Each row of a before or after table is a point. One or more steps were done to the points. Then noise was added and the rows were shuffled. The steps act on columns, c1 being the first. What was done? A step turns or swaps two columns, mirrors them in a line or flattens them onto one, adds a multiple of one to another, or multiplies or shifts one. Angles are multiples of 10 degrees, from the lower column toward the higher: turns from -170 to 170, lines from 10 to 170 but not 90. Use the fewest steps. Two steps may share a column if one is a turn and the other turns, adds or multiplies; they go together, in the order done. Otherwise the lowest column goes first.

Before (9 x 3)
[[-16  28 -19]
 [  0  -4 -22]
 [ 44  42  42]
 [ 31 -55  -2]
 [ 21 -38  58]
 [-20 -41  26]
 [-45  34 -28]
 [-31 -29 -15]
 [-16 -38  53]]
After (9 x 3)
[[ 31 -57 -53]
 [ -6  28  23]
 [  9  29  52]
 [ 10 -34  31]
 [-20   9  13]
 [  5  41 -64]
 [ 31 -58   1]
 [ 53 -71 -22]
 [-22 -38 -20]]
Steps: turn c1 and c3 by -130 degrees; add -0.7 times c1 to c2

Before (13 x 8)
[[-21   2 -29  -8  -9 -18  -6  -6]
 [-18  -4  12 -27 -47  32 -23 -13]
 [ 26  -5  37 -18  -4  31   8  -4]
 [-11  11  25   3 -48  31 -19 -12]
 [-20  22 -39  -7  16 -10 -12   1]
 [-22  19   1  -8   1 -31  -5  -4]
 [-40  25 -24  17   8  -9  38 -11]
 [-15  16 -23  22  10 -21  -4  -1]
 [ 51  26  22 -19 -20  10  14 -24]
 [ 23  -9  23 -32 -34  -3   1 -22]
 [ -4 -17  19  -6 -25  17 -21 -49]
 [ -6   8  -3   8 -12  -3   3  14]
 [ -7  26  13 -12  10  -4   0 -16]]
After (13 x 8)
[[-28   4   4 -10  -6  47 -17   6]
 [ 14  -7   1 -33 -34  60   2  23]
 [-10  13  -5   6 -44  88 -48  11]
 [ -8  15   1  24  10  34  -9   2]
 [-25  21   1  -9  17  49 -30  -5]
 [ 20  -5   3 -21  -4  90  23   1]
 [-12  26   1 -13  12  55  -3  18]
 [ -7 -16   3  -6 -25  79 -57  48]
 [-35  25   0  18   8  54  97  12]
 [ 46  28   2 -19 -22  71  38  26]
 [ -2   5   1  11 -13  58   9 -17]
 [-27  19   2  -6  -1  26 -12   6]
 [-27  -3   1 -28 -50  90 -57  11]]
Steps: add 0.3 times c4 to c1; multiply c3 by 0; shift c6 by 60; multiply c7 by 2.5; multiply c8 by -1

Before (11 x 12)
[[ 19  12 -32 -20   2  12 -10  14   0 -55  43  26]
 [ 32  48 -25  27 -26  -9 -19  14 -62   5  29   9]
 [ 19 -69 -10  36  21  53 -49  18 -10  44  27  27]
 [-11 -48  42 -23 -42  38 -11 -46   6 -41  73  -7]
 [  9   4 -37  23  16 -30 -35  -4  14  21  -7  23]
 [-18  40 -57   3  27 -25  59  13  41  -1 -36 -59]
 [ 46   0  46   3  -9 -53  30  19 -51 -50 -18 -39]
 [ -9 -29  53 -32  65 -29  42 -38 -16  17 -29  23]
 [  5 -42 -33  -6 -45  21   2   2 -22  52 -47 -15]
 [ 13  24  51   4 -40  28 -24  35  39  20 -13 -38]
 [-39 -21   7   9 -48  26 -13  40  49  20  41  10]]
After (11 x 12)
[[-15 -22  48 -32  51   1  66 -26 -34  13 -40  41]
 [ 28  -1 -33  27 -70  49 -28  29 -23   7  10  -1]
 [ 17  -9  86   6 -34 -28 -36  47  32  18  36  -5]
 [ -7  93  48 -20 -18   5 -24 -32  32 -42  -2   9]
 [ 18  52 -31  42  45  29 -84  25  46  36 -30  24]
 [  4  14 -30  -4  43  25   4  18  22  51  61 -30]
 [-17 -65 -28   3  -6 -43  92  22 -15   5  -5 -87]
 [  5 -14 -58  26   5 -20 -57   7 -25  21 -16   1]
 [ 21  19 -50 -22 -33   6 -19  22  13 -58 -24  10]
 [-48  63  -1   6 -26 -34 -20  52  41  19  22   9]
 [ 45  -8  74  -3   9  21  44  35 -79 -47  16  -4]]
Steps: turn c5 and c11 by -120 degrees; turn c2 and c5 by -130 degrees; turn c3 and c12 by 30 degrees; multiply c3 by 1.3; turn c6 and c9 by 70 degrees; multiply c7 by 1.6; shift c8 by 10

Before (13 x 20)
[[ -9   1   6  13  16  19  -5  -4  14   9  -6   4   7  14   3  -2   7   0
   -6  17]
 [  0  26   6 -12  -3   1 -21   3  -8  -3  -5  -7 -21 -13  41   8 -22  -5
   -6   7]
 [  4   9  -2 -19  -3   1  -5   7   7  -3  15  -4 -33 -24  27   3 -19  -1
   -1  11]
 [ 13  11  -9  -3   4   0 -21  -5 -10  18   9   2 -22  -8  21   7 -26   2
  -16  11]
 [-14   6   5   1   4   9   6  -6  15  13   3   4  20  -1  -1  -3   3  -4
  -31   2]
 [ 12   4  16   2  11  17  -5 -10  10  11   3   3  17   7   4  15  13  12
  -17   2]
 [ 10  10  -1  -1  -8   0  -9 -27   8 -10   7   8   1   7   5  -3  -1   4
  -15  18]
 [ 11  -4  21   9   4   3   2  -7  10   5  -7   9  22   2  -1  -1 -11   2
  -15  17]
 [  9   9   5  -6  -6 -10 -36  10   2   6  10  -7 -32 -18  19   4  -6 -13
  -15  10]
 [ -1  -4   5   9  -7  14   2  -8 -11   1  10  12  14  -5  -3   2  10 -10
  -14  12]
 [ -8  -1  16  12  -1   7  -2 -15   2   4   3  -8   4   7 -18  11   0   5
  -16   4]
 [  6  17  11  -7   2   1   8   1  -1  14   8   2  22  17  -3  -6   0  -1
   -6  14]
 [  0  -2   1  -6   1   1  -8  25  -7   8  -5  21   3   7  -6  -7  -5   7
  -15 -24]]
After (13 x 20)
[[  4   7  52   1   3  10   5  -5  14 -14   3  14 -11  -2  -1  -4   4  -3
  -32   3]
 [ -7  25 -66 -12  -3   1   8   2  -8  19  -4   0   1 -13  41   9 -21  -4
   -6  11]
 [ 20  -1   8  -6   1   1   9  26  -7   1  -5   1  -3   7  -6  -7  -6   6
  -14 -38]
 [  8  -4  41  10   4   4   1  -8   9  -4  -7 -11 -26   2   0  -2 -12   2
  -15  27]
 [  2  16  50  -8   2   2   4   1   0 -15   9  -6 -17  17  -3  -6  -1  -1
   -5  22]
 [  5   0  14  13  16  19   6  -4  15  -2  -6  10  -9  13   3  -2   8   1
   -6  27]
 [ -8  -2  -5  12  -1   8   2 -17   3  -1   3   8 -15   7 -18  11  -1   5
  -15   6]
 [ 12  -3  35   9  -7  13  -1  -8 -11  -2   9   1  -9  -5  -4   3  10 -10
  -14  19]
 [  7  10   3  -2  -8   0  -1 -28   7  13   7 -10   1   7   6  -2  -1   5
  -15  29]
 [ -6   8 -95  -5  -6 -10  20  10   2  24   9  -8   6 -17  20   3  -5 -13
  -15  17]
 [  0  12 -53  -4   4   0  18  -3 -10   4   9 -13  18  -8  20   6 -26   2
  -16  17]
 [ -4   8 -90 -19  -3   1   0   7   7   7  14  -5  14 -24  27   3 -21  -2
   -1  18]
 [  3   4  31   3  11  18   7 -10  11  -4   5 -12 -21   5   5  16  13  11
  -17   4]]
Steps: turn c1 and c12 by -90 degrees; turn c3 and c13 by -110 degrees; multiply c3 by 3; turn c7 and c10 by -130 degrees; multiply c7 by 0.7; multiply c20 by 1.6

Before (11 x 48)
[[ 27  -2   1  21  -7  -4   8 -16   1   6  13  13   2  -8 -23 -11   9 -10
   -6  -8 -11  11 -37   8 -23   2  13   7  12  14  11  10 -13   4  95  -3
   -9  11  10 -12  -9 -38  -7  -2  -3 -11   9   5]
 [ 10   0  27  20 -11  -4  -5 -25  -4  25 -16  -5   2   1  11   3  -6 -13
  -11  25   1   4  10 -16  11  -9  20   8  35   4  14 -22  -7   5 -11   1
    0   9  16  -9 -14  26   0 -10   0  -5  -3   8]
 [ 18   1  -8  18  11  10 -17   6  14  20   1  12   2  -8  -4   8   2  -9
  -14 -16   2 -17   3  -3   7   3  11 -25  -2  16  23 -15 -12   4  -5   2
  -13 -10  14  53 -11  19 -14  40 -21  -9  -6  30]
 [  0   4  -6  -8 -13  23   1 -17  -3 -15  -6  -9  10   2   7   6  11  -7
   -8 -15  -4  13  -5  -8  -5 -17 -13   6  -1  17   7  27  -5   3  20   2
  -12   3 -15   2 -12  25  14 -14 -35 -24  15  10]
 [ -9  52 -11  -3 -11  -1 -15  -6   8  11  -9  20   7 -45   6 -15   0 -13
  -13   9   1  11 -13 -16   7 -14  12   7   7   4  24 -25  -6   7  17   0
  -15   3   4 -12  -9  -8 -17  -8 -13  -7  -8  22]
 [ 12  -2  -8   5 -12   4  -6  -1  -1 -16 -10  -1 -10  -1   6   0 -50  24
   -2 -11  -2  -1   6   4  -3 -12  10  10  -2  12   5  -5   1  -3   0  -7
   -4  -9   4  15 -13  13 -15  -5  -2   4  -7  23]
 [ -2  -5   7  18 -14  36  -4  11  15 -13 -11   5   7   2  -3 -11   4 -11
   15 -14   6  12  -9 -15   8 -11  25  10   4   2  -3  18  -7   7  -9 -16
  -17  -9 -33  39  -4  14   7  -4  -3 -15   0   4]
 [  4   5  43  -3  21  24   3  -7  -1  -7 -17 -11 -10  -1  -4  12 -14  16
  -16  -3  -2 -10   1   5   2 -15  21  10   8 -20  -4  10 -13   8  -8  -5
   -1   8  10 -13  -5  14   2   1   1  -1  15  11]
 [ -9  -5 -11  -2   1   2 -16   2   9 -21  13   5  14   1  10   1 -14 -12
  -10   2 -14   8   4 -11   9  42   6   2   0  19   3  22  20 -40  -9  -8
    0  -8  -4  19  50   4   3   6  -6  -7  16   6]
 [ 24  -6 -10  12 -12   5 -11   3   8 -15 -18  -3 -12  -5 -34 -35 -29  11
   31 -12  -1 -32 -12 -11  -8 -10  20 -16  10 -35  22  20  -3 -53 -12   2
  -14  11   2  -8  -8   6 -10  -1 -11 -14  18   5]
 [ 12  -1  -2  -4  31  11 -12 -25   5 -15 -19  -5   6 -11 -10 -25   8  -6
  -19  20 -14  14   9  -1   5 -12 -27  -8  -3  13  -3  15 -14  10  -8  -7
   -9  -7  -7 -12   8  20   1 -12  -4   2  12  14]]
After (11 x 48)
[[ 25  -2   1  20  -8  -5  14 -16   1  13  12  12   7  -8 -23  -1   9  14
   -6  -6  15   2 -37   9 -22   1  13   1  12  14  11  10 -13  11  96  -3
   -7  12  10  -6  -9 -39  -7  -2  -3  -8   9   5]
 [ 10   2  27  19  -9  -4  -2 -27  -4  25 -15  -6   2   1  13   1  -7  14
  -11  24  -3   6  10 -16  11  -9  20  -5  35   5  15 -22  -7   3 -13   1
   -1  10  17   8 -13  27  -1 -10   0  -3  -3   8]
 [ -9  -5 -12  -1   0   2 -17   2   9 -28  13   5  16   2  11  10 -13  11
  -10   3  11 -39   5 -10   8  43   7  -1  -1  19   3  22  21   8  -8  -8
    3  -8  -5   0  50   4   4   4  -6   0  16   6]
 [ 18   1  -9  18  10  10 -13   5  15 -19   1  12   6  -9  -3   5   2   6
  -15 -16  -6   4   3  -4   8   3  10  27  -2  15  23 -15 -12 -16  -5   3
   10  -9  13  55 -12  20 -14  39 -22  -7  -5  30]
 [ 13  -1  -7   4 -12   4  -5  -1  -1 -21 -10   0 -11   1   7   1 -51 -19
   -1 -11   1  -3   7   4  -3 -13  10  -4  -3  11   5  -5   2  -1   0  -8
  -17  -9   4   1 -14  12 -15  -5  -1  -1  -7  23]
 [ 13  -1  -2  -4  31  11 -16 -24   5  -4 -19  -4   5 -12 -10 -12   8   8
  -18  20  27   9   9  -1   5 -12 -26  12  -4  12  -3  16 -15  15  -7  -7
    1  -7  -8 -19   8  20   1 -12  -5   5  12  14]
 [ 25  -5 -10  12 -13   4   1   2   7  -7 -18  -3  -2  -5 -35 -27 -29 -10
   30 -11  24 -53 -13 -11  -8 -11  20  20   9 -35  22  20  -2 -31 -11   2
   -3  12   2 -17  -7   5 -12   0 -10 -19  16   6]
 [ -2  -4   8  18 -14  36   3  12  15 -35 -12   5  13   1  -4 -13   5  16
   16 -16   2   8 -10 -14   7 -11  24   2   5   3  -3  18  -8  12  -9 -15
  -14  -9 -33  20  -4  15   8  -5  -2 -10   0   5]
 [ -2   4  -5  -7 -13  23  11 -17  -4 -14  -7  -8  20   2   9   7  10  12
   -9 -16   0   3  -5  -7  -6 -17 -12   3  -1  18   7  28  -6  13  21   2
  -10   2 -15  -9 -13  25  15 -14 -36 -16  15  10]
 [  3   5  42  -3  21  24   8  -6   0   3 -17 -11  -8   0  -3  10 -15 -13
  -16  -2  -6   8   1   5   2 -15  21  -8   8 -21  -4  10 -13  -9  -7  -4
  -11   8  11 -15  -5  13   2   1   1  -6  15  11]
 [ -8  52 -10  -4 -11  -1 -12  -6   8  16  -9  20  10 -45   7 -12   1  17
  -14   9  10   8 -13 -16   7 -14  14   4   8   6  24 -24  -7  11  18   0
  -11   4   3  -3 -10  -9 -17  -6 -14  -2  -8  22]]
Steps: turn c13 and c46 by 30 degrees; add -0.7 times c46 to c7; turn c10 and c40 by 40 degrees; mirror c16 and c21 in the line at 160 degrees; turn c28 and c37 by 140 degrees; turn c18 and c37 by -160 degrees; swap c22 and c34

Before (8 x 64)
[[ 15  11  41  -6   3 -30   2 -53  35 -20  38  24 -18 -39  48 -41   2  -7
  -44   2  22   1   4 -33 -55  -6   8   3  46 -21  -2  -8  -7   6  17  37
   25 -13  31  26 -32   1 -25  -6 -39  18  10 -12   7   0 -20  -5 -47 -11
  -15 -13  12 -37  21 -27 -29 -37  18  24]
 [  3 -49  59  -2 -60   8  70  34  24  10 -12  39  43   6 -53 -23  46  19
  -65  25  10  18 -58 -24 -20  -9 -33 -21 -31  -2 -25 -47 -13   1 -12  31
  -28   7  11  47  13 -20  17 -14   8   8  32 -39  39 -39 -16   3  11 -30
    1  -9  12 -27 -27  20 -28 -18 -21 -21]
 [-29   2  54  33  95 -40 -44  16  67 -25   6   3  11 -34  -9  -9  -1  46
    9 -13  28  26   3  -8 -28   8  -6 -56  -5 -22   3 -35 -27 -18  25   3
   17 -26  11   9   9  26 -28 -32  -9 -20 -13  14 -25   2   8 -60  -2   4
    6   2  46  37   4 -24  -2 -16   9 -30]
 [ 26  14  24  49  94 -20  21 -44 -35  25 -47 -28  28  29   4 -20  16 -16
  -29 -38  12 -26 -22 -45  31 -16   2 -59  -9 -65 -64  15  39  -2  -8 -31
    8 -29  23  36 -13  20  21 -17 -50  53  20  42  -7 -31   3 -12  29  46
   15   0 -21  25 -23 -54  -4  55   3 -11]
 [ 20   3  40  27  19 -42   2 -21 -10 -18  18 -65   2   1 -45  39  66 -46
   43   2  31  -4  25 -13 -12  32 -18   0   7 -13 -93  24  -5 -48  -9  26
   55  33  -2 -52 -15  66  11   9 -25 -14  -7  31 -42   3  -9 -16 -53 -37
   38  16 -35  17 -24  31 -26  18  -9 -84]
 [  6  14  23  22  -1  21  28 -38  12 -18  36  56 -14  50 -40  28  21  34
  -26  34 -15  60 -34  -2 -39   7  84 -14  22 -16  31 -42 -41 -66 -11  27
   -7  39   6 -29 -25 -35  -2 -48   7 -26 -20  -5  43  28 -15  18  30  -4
   24  11 -16  -7   2 -12  48  20  25 -39]
 [-22  25  -8 -22   7  12 -25 -22   9 -71  27   4 -37   0  -3 -26 -54   0
   14   6  22  31  11  23 -45 -33  28 -48 -16  11  29  -6 -17 -45 -15  38
   39  22  38 -20  11  31  13  39  15 -39  -3  23  21   6 -32 -17 -19  33
  -21 -17  67  60 -19  21  -4 -17  -8 -17]
 [ 24   8  21  45  17   0  38  20  40  27 -13 -24  17 -14   3  43  11 -46
  -48 -11  28 -33 -70  19  -3  25  31  41 -34   1  43  -5   8 -15 -31 -24
   44 -24  11  61  17 -26   9 -26  53 -27 -18  -5  80   4 -18   3   1  29
   15  -9  35 -10   2  14   6  15  32 -33]]
After (8 x 64)
[[  4 -49  60  -1 -60   8 -84  34  24   9 -11  39  72   7 -54 -24  46  18
  -65   7  11  19  -5 -23 -20  -8 -32 -21 -32   8 -49 -46 -12 -17 -12  30
  -28   8  12  47  14 -19  17 -13   7   7  34 -37  40 -38 -17   3  11 -28
    2 -28  19 -27 -27  20 -29 -18 -20 -21]
 [ 14  10  40  -7   3 -29 -60 -55  36 -19  38  24 -15 -38  47 -41   2  -7
  -45   4  21   1 -10 -33 -55  -6   8   4  45 -12  -2  -7  -6   4  17  37
   25 -13  31  28 -31   1 -25  -6 -40  17  14 -12   8   0 -20  -5 -47 -11
  -15 -39  12 -37  23 -29 -30 -37  18  25]
 [ 20   3  41  28  21 -42 -55 -20 -11 -18  17 -65 -18   1 -46  39  66 -47
   44 -40  30  -4  18 -12 -12  33 -18  -1   8  -3  44  25  -5 -30 -10  25
   55  33  -2 -52 -15  67  11   9 -24 -16 -17  30 -42   4  -9 -17 -53 -37
   39  49 -32  17 -24  33 -26  19  -9 -84]
 [-29   1  54  33  94 -41   3  16  66 -26   7   3   5 -35  -9 -10  -1  47
    9 -27  27  26  11  -8 -28   7  -8 -57  -6 -12  38 -34 -27  22  26   2
   15 -25  10   8   9  24 -28 -31  -8 -20 -20  13 -25   2   7 -61  -4   3
    7   5  39  37   3 -25  -1 -17  10 -31]
 [  7  15  23  21  -1  21  42 -38  12 -19  36  57  17  49 -40  28  21  35
  -26 -49 -14  61 -32  -3 -38   7  83 -14  23  -5 -39 -43 -41 -58 -11  26
   -7  39   6 -29 -25 -35  -2 -48   6 -26  -4  -4  43  28 -14  18  28  -3
   24  32  -3  -8   2 -12  49  20  24 -40]
 [-22  26  -8 -23   7  12  13 -23   8 -71  28   5 -33  -1  -3 -26 -54   0
   14 -48  21  31 -21  22 -45 -33  27 -48 -15  21   7  -6 -17   0 -16  37
   39  22  38 -20  11  32  14  39  15 -39   8  24  22   5 -32 -17 -20  33
  -21 -49  65  60 -19  20  -4 -17  -9 -16]
 [ 24  10  20  45  17  -1  41  19  39  26 -13 -24  65 -14   4  43  11 -46
  -49 -21  29 -34 -32  19  -3  25  31  40 -34  11 -54  -4   9  15 -32 -23
   43 -24  11  62  17 -27  10 -27  53 -29  -2  -6  80   3 -18   3   0  28
   15 -27  30 -10   1  15   6  14  33 -33]
 [ 26  14  23  49  94 -21  16 -44 -36  25 -47 -27  35  30   4 -20  16 -16
  -30 -12  12 -26   6 -46  31 -18   4 -59  -8 -54  14  14  40  26  -8 -30
    8 -30  24  36 -14  19  20 -17 -50  53  15  40  -7 -31   4 -12  30  47
   15  -1 -32  25 -23 -54  -5  56   5 -11]]
Steps: turn c7 and c31 by -120 degrees; add 1.5 times c62 to c7; turn c13 and c23 by 50 degrees; add -0.5 times c23 to c47; turn c20 and c57 by 20 degrees; turn c20 and c34 by -70 degrees; shift c30 by 10; multiply c56 by 3
